Rows are points. Before rounding, the points of a table are all equally far from one centre. They may lie mostly on one side of it. Write the centre, to within rounding.

Points (9 x 3):
[-15 -24 -6]
[-48 -15 3]
[-60 -10 -27]
[-57 -13 -28]
[-21 -13 13]
[-45 -22 -6]
[-32 -24 -1]
[-43 -20 -36]
[-52 -14 0]
Centre: [-27 12 -18]

Points (15 x 8):
[35 -46 -11 -26 5 -23 18 1]
[-8 -41 25 -20 -30 -28 31 2]
[29 -13 -1 -17 -22 -3 43 -15]
[10 -29 25 -26 -22 20 6 10]
[24 -2 -4 -16 -33 -55 7 -8]
[33 -7 -14 -54 -5 -26 16 -3]
[30 -24 7 -14 -50 -25 33 6]
[15 -7 11 -60 10 -13 6 5]
[23 -21 -11 -25 -17 20 44 19]
[37 -22 -12 3 -11 -3 19 -16]
[14 -36 15 -35 -36 12 13 21]
[26 -29 19 -23 -18 -2 19 -18]
[20 -21 8 -16 -41 -3 27 -16]
[32 -27 19 -25 1 2 29 -7]
[22 -40 1 -20 -31 -28 38 -5]
Centre: [5 -10 -3 -14 -10 -18 13 19]

Points:
[-34 22 -4 -5 26 34 12 -2 -19 -33 18 -47]
[-28 19 -5 21 15 13 9 6 -18 15 26 -39]
[-54 7 -24 1 14 40 -1 6 -6 -33 38 -43]
[-37 2 -14 7 5 55 11 8 -15 -27 6 -47]
[-39 6 -2 30 31 23 -16 23 -8 -26 25 -60]
[-42 16 -13 12 10 45 -16 23 -6 -7 23 -54]
[-45 25 -17 5 17 37 2 11 -23 -17 16 -50]
[-32 27 -7 12 23 29 -5 -9 -43 -35 33 -35]
[-50 2 -23 -2 26 37 3 22 -10 -31 18 -40]
[-42 2 -14 9 -6 34 15 13 -38 -25 25 -31]
[-51 -20 -3 23 17 48 -12 8 -3 -5 16 -37]
[-56 21 -14 23 6 35 -7 13 -18 -7 7 -39]
[-39 11 0 1 -6 45 4 -8 -11 -18 31 -58]
[-58 21 -2 3 10 34 -3 0 -7 -17 30 -44]
[-38 13 5 -7 23 44 -16 -12 -10 -27 43 -45]
[-43 16 -15 33 12 45 -1 6 8 -8 24 -35]
[-42 9 -24 12 31 31 -5 15 3 -3 29 -52]
[-34 -1 -10 24 18 41 8 5 -17 -29 50 -28]
[-46 -2 -9 18 19 40 -12 26 7 -23 41 -28]
Centre: [-17 -4 -14 9 4 14 -21 -5 -8 -23 14 -29]

Points (26 x 20):
[-36 14 -4 -28 -6 18 -25 -26 20 10 -20 15 -29 44 -24 27 36 28 -2 -4]
[-36 0 3 -33 -7 11 26 -7 17 7 -35 12 16 21 12 22 18 26 3 19]
[-22 6 18 -31 -35 33 -5 -19 24 -19 -22 10 6 10 -13 3 40 10 -9 29]
[-21 23 -15 -31 -35 36 5 -15 -22 15 -10 -12 21 41 25 11 40 1 -16 7]
[-48 -1 0 -26 -22 28 -1 -11 1 -1 4 13 -15 24 14 36 34 41 -12 -10]
[-35 23 -17 -60 -11 30 -13 -12 -3 -22 -20 -1 5 16 -34 31 30 7 -21 4]
[-33 33 3 -37 -1 34 -4 -15 27 19 -20 9 2 44 -26 6 23 19 -25 -22]
[-42 11 -14 -40 -3 21 -18 -11 12 -21 -16 -1 -10 27 13 6 30 34 -13 22]
[-38 13 -1 -50 -28 30 -5 -38 24 -6 -19 9 -1 37 -30 15 52 -3 -3 -6]
[-2 15 -3 -37 -10 10 -25 -18 11 15 -49 26 -20 32 -1 29 46 15 -13 -3]
[-31 33 2 -54 -41 35 -18 -25 7 6 -29 -4 -8 17 -8 20 57 18 -12 -14]
[-29 -7 4 -55 -5 15 -10 -20 12 30 -17 28 -1 25 -16 36 45 -9 -30 -1]
[-22 13 30 -33 -10 12 2 -18 11 7 -9 -17 7 39 -12 10 20 -2 -36 27]
[-30 1 18 -37 -36 20 4 1 10 10 -18 8 4 19 -4 38 51 36 -18 3]
[-25 -13 12 -17 -17 48 -1 -20 30 -1 -5 11 -7 32 -12 36 48 17 -8 -8]
[-45 15 -34 -42 -23 32 8 -2 38 -6 -22 -5 2 24 9 30 34 12 -9 -4]
[-25 25 -9 -40 -25 15 4 -23 36 -10 -18 18 0 21 -11 26 43 23 -2 16]
[-3 32 -6 -23 -19 43 -7 -7 9 -1 -11 5 -13 37 -21 42 16 10 -29 9]
[-22 -4 -23 -32 -4 31 -3 -7 6 -4 -19 9 -4 17 0 47 5 29 -26 3]
[-33 21 -31 -32 -34 30 -23 -38 2 2 -29 17 -4 7 7 5 44 6 23 -23]
[-26 1 16 -45 -9 24 6 -18 17 -9 0 35 0 3 -10 11 24 1 -38 -3]
[-31 23 26 -13 -38 15 -4 -9 19 2 -6 -9 -16 27 -2 37 36 39 2 -6]
[-27 16 11 -31 -28 14 29 -18 1 -30 -22 12 -6 22 0 30 17 11 -10 -28]
[-30 27 2 -18 -30 37 -21 -33 17 22 -28 3 10 0 -12 -8 13 19 -2 13]
[-37 6 17 -26 -33 11 -8 1 38 -31 -11 -7 -4 35 -2 36 47 17 -14 -1]
[-23 19 23 -39 -7 30 7 -14 3 -6 -42 16 -3 26 -33 7 49 11 -5 0]
Centre: [-28 14 6 -27 -14 18 -21 -1 5 4 -14 4 6 21 4 20 22 -11 3 -9]

Points, 31 rows:
[31 17 -32 -16 -20 -7 -8 -6 14 -8 -7 -7 34 -15 25 -33 46 -11 23 -5 27 -14 -19 -6]
[-2 -5 34 19 3 -16 22 14 29 -19 -33 -42 6 -1 29 -26 -13 0 12 -7 -9 0 17 13]
[14 24 -26 19 -19 -19 -9 7 -4 -20 7 -8 -2 -8 39 -19 12 -13 36 -20 8 17 -29 -2]
[6 -2 7 27 -26 12 -6 15 9 -14 16 -13 17 -9 48 0 29 -17 41 17 -12 17 -1 -20]
[4 34 8 9 -24 -11 32 3 15 -1 -10 7 60 37 39 -22 -12 17 17 7 33 14 2 -6]
[25 -3 8 22 -19 16 11 -10 7 -14 29 -22 31 -9 37 -14 31 24 8 7 21 4 -10 -13]
[-9 18 7 16 -45 4 23 -12 13 23 32 -2 -3 15 19 -35 -21 -43 13 30 -7 -7 15 12]
[24 1 14 30 -9 0 8 -16 35 -15 -14 -14 21 0 46 -15 25 -13 34 5 11 15 0 0]
[7 12 -18 24 -6 20 10 -15 5 10 -13 -39 49 16 51 -48 24 14 21 34 -6 -10 -4 -21]
[16 23 4 19 -6 21 9 9 35 -6 -38 -8 21 -16 13 -4 -10 20 36 9 26 -2 -2 -6]
[3 7 2 4 -23 11 -6 7 -4 -23 -23 5 -8 -14 25 -35 31 -18 30 23 39 -4 21 -18]
[14 -6 4 37 -9 -3 10 34 -4 -5 14 -35 43 0 43 -53 18 0 19 14 -6 -1 -28 -22]
[17 18 -23 37 -15 -1 20 12 27 -22 -8 3 35 -29 3 -43 -4 -7 24 21 9 -15 2 4]
[15 23 12 4 -48 -20 -34 -22 35 7 -19 22 35 -10 11 -29 6 11 12 -6 10 -6 -26 -20]
[26 18 -13 -6 -6 1 1 -11 4 15 -3 -14 44 -10 26 -57 -19 -4 51 34 27 -2 -20 -2]
[-1 21 -2 -6 -1 24 -5 26 9 -2 -19 -20 9 -29 39 -36 36 -3 40 8 34 15 -14 -3]
[-7 12 5 -3 -25 26 -23 -8 11 -13 15 27 49 -23 49 0 -6 15 36 -4 2 8 -13 -1]
[11 1 -5 -9 -30 -16 -19 -30 8 7 8 -21 42 -11 35 -26 28 -47 26 -8 5 -11 -3 -7]
[-2 12 37 14 -14 12 -10 -6 2 18 -17 -10 24 22 52 -26 27 -20 42 23 15 -30 -18 -5]
[14 6 -15 18 -25 25 -4 -8 -12 -4 -46 -17 58 0 7 -53 10 11 30 8 16 8 2 21]
[5 43 -8 24 -16 -8 15 17 -9 -27 -23 -1 46 -1 43 -15 19 -8 7 0 22 13 -26 -14]
[-6 -1 -4 5 -3 -16 10 -15 -35 3 -22 22 27 5 49 -25 19 -2 40 29 20 -17 -16 -10]
[18 14 -17 -17 -17 -1 6 0 -5 7 -9 -21 28 8 57 -28 20 7 36 -2 28 21 12 21]
[0 12 21 4 -42 24 13 39 16 20 13 1 16 -25 28 -40 -5 -15 37 24 0 -10 -10 18]
[9 14 -9 19 -4 -39 20 -10 9 8 -6 7 8 -5 23 -46 3 20 7 4 42 16 -16 22]
[-5 12 7 -13 -16 -6 -4 3 -5 5 4 15 51 13 33 2 -31 -18 1 22 57 22 11 -11]
[21 16 -15 5 -24 -5 -25 8 4 -21 -7 -2 14 3 41 -24 28 -19 56 30 2 1 10 -9]
[-36 -32 20 15 -24 -20 -26 17 -12 29 -4 -25 4 22 45 -31 20 -8 7 5 20 25 -17 24]
[15 15 10 -7 -41 -9 3 -11 23 -1 -1 -28 1 15 28 -17 31 -11 17 -11 43 3 10 5]
[18 10 14 25 -27 -10 -7 10 14 0 -5 0 43 -25 45 -10 6 -25 8 -12 17 12 0 -9]
[4 10 25 -20 -7 -1 -9 -44 23 14 3 -11 46 4 45 -42 27 -27 38 -8 -10 17 -17 18]
Centre: [-18 0 -3 -13 -4 10 -6 4 10 -3 -3 -1 20 21 5 -32 -1 -6 -1 11 -8 6 -15 -3]

Points:
[-1 -7 -16 -18 -12 2 -49 -9 -10 33 16 38 -22 28 -14 30 -35 -13 -22 -17 -1 -4 -28 -28]
[-28 -8 -32 17 -12 -1 -38 -10 -19 53 8 30 -28 12 -26 17 -16 5 -19 8 3 -2 -24 -30]
[-20 -10 -24 -1 -19 -9 -49 1 -23 21 22 17 -32 36 -19 30 -27 -8 -20 -15 -7 -5 -27 -44]
[-34 -9 -44 -4 -11 -7 -39 8 -5 36 13 24 -12 -2 -33 11 -11 -3 -15 -20 -32 -1 -55 -25]
[-11 -3 -37 8 -10 -11 -42 6 -14 45 32 33 8 18 -35 30 -17 -4 -20 -12 -14 -4 -36 -20]
[-26 -7 -28 12 -18 5 -33 -10 -6 37 38 10 -11 25 -40 18 -24 -1 -18 -13 -18 11 -28 -46]
[-21 9 -19 -7 -15 -13 -39 -8 -6 29 22 42 -12 34 -40 29 -37 16 -21 -12 -16 21 -40 -14]
[-11 -8 -16 -6 -12 2 -52 -2 -9 38 -3 35 -17 3 -26 33 -26 -19 -22 13 -5 7 -41 -25]
[-26 -26 -35 5 -19 -1 -43 15 -5 28 6 15 -30 31 -20 31 -35 -1 -9 -7 -18 20 -37 -23]
[-30 -7 -23 7 -28 -3 -33 -14 -20 38 22 47 10 11 -34 21 -21 8 -20 -7 -10 15 -22 -28]
[-28 5 -17 0 -24 -21 -41 7 -22 24 21 16 10 20 -34 39 -36 -6 -6 16 -1 -3 -48 -30]
[-17 -9 -38 -15 -11 -11 -43 10 -8 33 20 48 16 23 -32 22 -23 1 -3 2 4 -18 -32 -33]
[-28 -16 -41 0 -26 -5 -48 4 -18 39 -2 8 -10 25 -15 27 -27 6 -5 -1 -17 12 -35 -39]
[-15 4 -26 -28 -29 -20 -55 -1 -24 35 17 10 -1 16 -35 5 -11 3 -19 -7 1 14 -35 -21]
[-38 -30 -12 -7 13 -19 -47 -1 -10 59 17 31 0 11 -42 20 -22 -1 2 -18 -4 -7 -37 -10]
[-5 0 -30 -9 -19 8 -49 -6 -6 52 21 25 -6 15 -20 28 -9 -2 -16 -3 -16 11 -39 -33]
[-21 3 -18 6 -11 -9 -50 -8 -9 26 24 27 17 19 -30 5 -39 14 -27 2 1 19 -38 -42]
[-27 12 -26 -17 11 -32 -60 -10 -11 22 33 29 3 36 -23 16 -18 8 -20 9 18 -2 -34 -12]
[-3 -11 -36 8 -35 -3 -46 -1 -20 21 24 18 2 22 -41 21 -24 16 -4 4 -19 11 -22 -9]
[-12 18 -30 15 -5 -9 -32 -7 -2 37 14 19 20 31 -18 54 -40 1 -21 4 -4 1 -14 -19]
[-34 2 -32 -3 -23 -5 -50 10 -9 32 31 22 -19 15 -31 5 -22 0 -17 11 -2 -13 -42 -6]
[-22 -42 -28 8 -9 8 -37 3 6 38 15 32 21 21 -25 18 -20 -5 -12 -5 -12 -5 -37 -21]
[0 5 -26 -2 -10 -35 -46 -17 -1 37 32 28 -13 40 -19 23 -10 -4 -16 9 -19 -4 -28 -5]
[-4 -3 -29 -6 8 -8 -53 1 -19 26 27 17 -9 26 -42 40 -8 19 -1 -6 -10 1 -59 -33]
[-20 -4 -15 -18 -16 -11 -30 -24 -5 32 19 25 -7 47 -39 18 -21 2 -16 0 -11 4 -48 -40]
[-13 -22 -30 -4 -9 -16 -54 12 -12 21 6 46 9 33 -41 22 -22 -3 10 -5 -10 19 -22 -39]
[-17 1 -8 -17 -23 -5 -58 -7 -3 23 26 30 1 5 -33 9 -14 -19 -7 -12 -15 -26 -41 -36]
[-2 -15 -43 4 -19 -8 -48 15 -3 11 -2 13 -13 22 -43 16 -27 8 10 4 -9 17 -40 -38]
Centre: [-22 3 -1 -8 16 -9 -17 7 -3 9 9 11 -4 8 -13 15 -9 8 4 -4 -13 4 -12 -17]

Points (31 x 24):
[22 16 -9 3 -22 16 -6 -15 15 10 -25 -11 -7 -22 -20 9 -20 -11 20 13 17 41 8 28]
[26 16 -2 8 -15 4 -3 13 15 19 -22 1 3 -19 -22 5 -28 1 30 18 14 54 -5 15]
[30 -1 -17 2 -5 3 -4 10 10 10 -17 -14 -3 -21 -13 -1 -36 5 21 27 6 55 -5 17]
[17 7 -2 5 -15 16 -1 -9 -2 19 -22 -26 9 -20 2 10 -8 12 17 5 -11 49 -11 3]
[9 13 -15 -8 -12 16 9 10 28 19 -25 1 -2 -30 7 15 -39 -13 22 14 3 42 -2 6]
[20 -2 -17 -11 -24 -5 -1 -9 3 0 -8 -1 -10 -12 -9 14 -20 -13 21 19 12 56 -7 17]
[11 25 -19 -3 -16 15 -14 -15 12 13 -9 -7 7 -22 -36 25 -24 -7 24 30 -3 35 3 8]
[16 15 -2 7 -17 -1 -5 -18 20 10 -15 -18 -12 -19 -15 19 -11 -22 12 18 -7 49 -12 17]
[17 2 -5 -7 -4 20 -1 -14 13 16 -11 -31 -6 -19 -8 6 -14 -3 -2 20 -14 44 1 16]
[14 13 -6 6 -14 8 8 -11 -8 7 -19 -16 5 -27 -19 21 -30 -13 14 41 19 33 3 -17]
[32 5 -19 5 -31 4 -13 2 -8 6 -27 -9 -3 -2 -19 13 -15 -3 7 7 -10 52 -3 2]
[1 16 -9 -9 -18 33 -3 3 10 6 -21 -14 -4 -24 8 28 -26 -10 16 17 -11 33 -3 14]
[9 14 -16 -5 -23 8 -2 1 8 4 -5 -16 -11 -36 -10 20 -23 -12 21 19 6 52 -4 -1]
[30 15 -11 2 -15 18 0 -9 1 15 -24 -5 12 -14 -1 14 -9 -8 24 16 16 58 -16 7]
[36 21 -13 8 -16 2 -9 -16 4 23 -22 -9 -6 -21 -3 13 -7 -3 7 32 12 40 3 18]
[20 -6 -10 -2 -7 24 9 -6 -13 -8 -18 -5 -15 0 -18 18 -10 -7 16 14 -8 49 13 2]
[29 12 -21 -16 -30 18 -14 -9 5 12 -21 -14 0 -21 -16 9 -18 -3 17 20 -3 40 -10 18]
[29 24 -5 -6 -14 5 13 -5 19 -10 -16 -10 -8 -27 -10 31 -5 -15 11 22 -3 35 7 8]
[6 1 -5 -5 -14 12 8 2 3 3 12 -18 9 -30 -19 20 -13 -25 17 23 6 41 -10 -6]
[23 12 -13 -6 -7 13 -3 -17 12 23 -29 -3 -2 -18 -5 17 -13 -7 23 22 -4 60 -7 -8]
[18 7 0 -3 -28 9 9 0 11 11 -21 -15 24 -19 -17 3 -20 -19 31 3 -3 50 -5 11]
[9 7 -4 -1 -23 -4 -1 4 17 8 -15 -15 -22 -27 -9 14 -16 -12 6 18 -4 47 -26 5]
[2 -10 -3 -18 -17 2 3 -1 3 8 -4 -11 -3 -15 -1 -4 -18 -5 13 19 -3 58 11 16]
[24 16 -22 -11 -18 -2 -13 -3 3 7 -19 -10 7 -23 -28 8 -21 -21 10 24 11 52 3 16]
[8 -7 -14 6 0 1 0 -7 17 18 -15 -13 -6 -30 -15 21 -18 -26 9 18 -23 38 -9 11]
[22 -5 -6 1 0 14 -15 -24 8 -1 -22 -9 -3 -22 -21 17 -25 -1 24 14 -11 42 -7 4]
[19 12 -3 -2 -17 10 15 -15 9 20 -16 -7 -14 -34 1 12 -23 -6 16 25 5 45 0 18]
[13 9 -2 -14 -7 13 4 -10 10 19 -16 -25 6 -23 16 27 -15 3 14 13 -2 36 5 11]
[26 15 -6 -9 1 11 -12 3 5 14 -11 -13 -2 -24 -14 13 -36 2 -7 31 -13 36 -14 -10]
[30 11 -24 -16 -6 -2 -4 -4 -1 10 -15 -23 7 -15 -15 15 -2 -8 20 7 -10 52 -15 12]
[15 5 -16 -1 -13 18 -5 -8 20 8 -6 -9 -2 -17 -22 21 -10 -13 20 19 4 60 8 7]
Centre: [8 14 -14 3 -4 3 3 2 6 6 -15 -3 3 -3 -7 -3 -13 -9 17 18 -1 19 -2 0]

Points, 27 rows:
[11 -2 2 -15 8 -3 -4 -29 58 -5 2 -1 -2 17 -6 -13 -14 15 16 1 -4 -15 16 9]
[15 -4 4 2 17 -9 -9 -28 49 -19 -3 15 -10 -2 -4 -7 -14 5 13 -6 6 -14 6 7]
[5 1 7 -1 13 8 -10 -27 49 1 -5 1 16 8 -3 -14 -27 8 5 -5 -10 -29 18 -4]
[16 -6 -2 -9 30 -9 -2 -29 45 0 -7 12 10 7 5 -9 -10 22 8 0 18 -16 14 14]
[0 -3 14 6 6 -1 -9 -35 54 -8 -9 -2 -2 21 -11 2 -16 6 13 -6 8 -22 15 -1]
[19 12 16 -10 18 -1 3 -22 55 -2 -20 4 1 8 -1 -4 -17 5 -1 -13 -4 -25 0 -3]
[-2 -16 11 16 6 -9 -11 -25 41 -7 5 2 8 10 18 -13 -13 -5 2 6 -5 -27 16 2]
[10 -1 -1 -5 23 -1 -12 -26 47 -12 -5 0 6 13 10 -11 -1 22 10 1 -13 -28 5 1]
[11 10 -6 -5 22 0 -9 -29 42 -11 -17 3 -7 15 12 -5 -12 -5 15 -6 -13 -20 21 11]
[10 3 6 -18 5 15 -7 -36 41 1 -19 -8 -3 9 -17 -20 -17 11 -8 -8 0 -24 8 3]
[3 7 -5 -13 5 -2 -7 -31 48 -18 -16 7 12 11 -3 1 -6 9 8 5 -18 -15 6 9]
[8 -15 2 -10 10 -13 2 -37 40 -14 -10 0 -5 5 14 -5 -13 14 10 7 -8 -22 17 -4]
[16 -9 5 -4 2 2 6 -25 51 -13 2 12 5 12 -16 -8 -16 -4 8 4 -13 -32 9 4]
[-6 -8 -4 -5 21 7 -14 -32 52 9 -2 5 -6 8 -13 -7 -8 12 0 -9 -12 -19 3 -2]
[3 -8 -5 -12 4 2 -4 -29 54 -5 -12 5 -2 11 -8 -7 -5 -8 22 -13 0 -18 21 13]
[3 3 -2 -13 7 10 -7 -26 38 -20 8 7 -3 14 -13 -8 -16 10 -6 10 -19 -30 0 10]
[3 -9 9 -4 3 -3 -12 -28 42 -11 -13 5 -18 12 4 -2 -15 28 13 6 -13 -13 10 9]
[10 -14 4 2 7 9 -1 -23 52 -15 0 18 0 8 -5 -12 -19 -2 11 -6 -10 -27 8 -1]
[11 6 -1 -13 16 11 5 -17 49 -13 -10 10 -9 17 12 2 -13 8 14 -1 -1 -30 26 7]
[3 5 4 -9 18 -8 -6 -29 34 -14 -5 -9 -23 12 3 -15 -33 16 0 0 4 -14 8 9]
[-1 1 -4 0 17 3 -10 -25 45 2 -20 0 -3 41 -11 -7 -20 10 10 -14 14 -22 4 2]
[11 -1 -12 -3 0 3 0 -20 50 -9 5 0 -12 10 -2 -10 -22 8 20 11 -3 -21 -5 -3]
[0 3 9 10 4 -4 -7 -40 45 -3 -4 2 -3 9 -5 -3 -12 2 11 10 -3 -38 11 5]
[2 8 -3 6 -9 -5 1 -39 51 -18 -4 5 11 15 -12 -9 -19 18 -4 -10 -4 -22 4 16]
[10 2 10 6 1 7 -9 -33 52 5 -14 -1 4 18 -20 -4 -14 26 4 -3 -5 -15 -2 14]
[3 -1 3 -2 6 1 -17 -33 48 -13 -21 8 3 16 2 1 -17 19 2 -6 -6 -27 11 17]
[10 6 1 9 17 5 0 -27 60 -7 -1 5 -6 10 -5 -7 -10 7 1 5 7 -27 13 7]
Centre: [7 1 0 0 1 1 5 -14 14 5 2 3 2 15 1 1 -6 8 0 -13 2 -12 6 6]
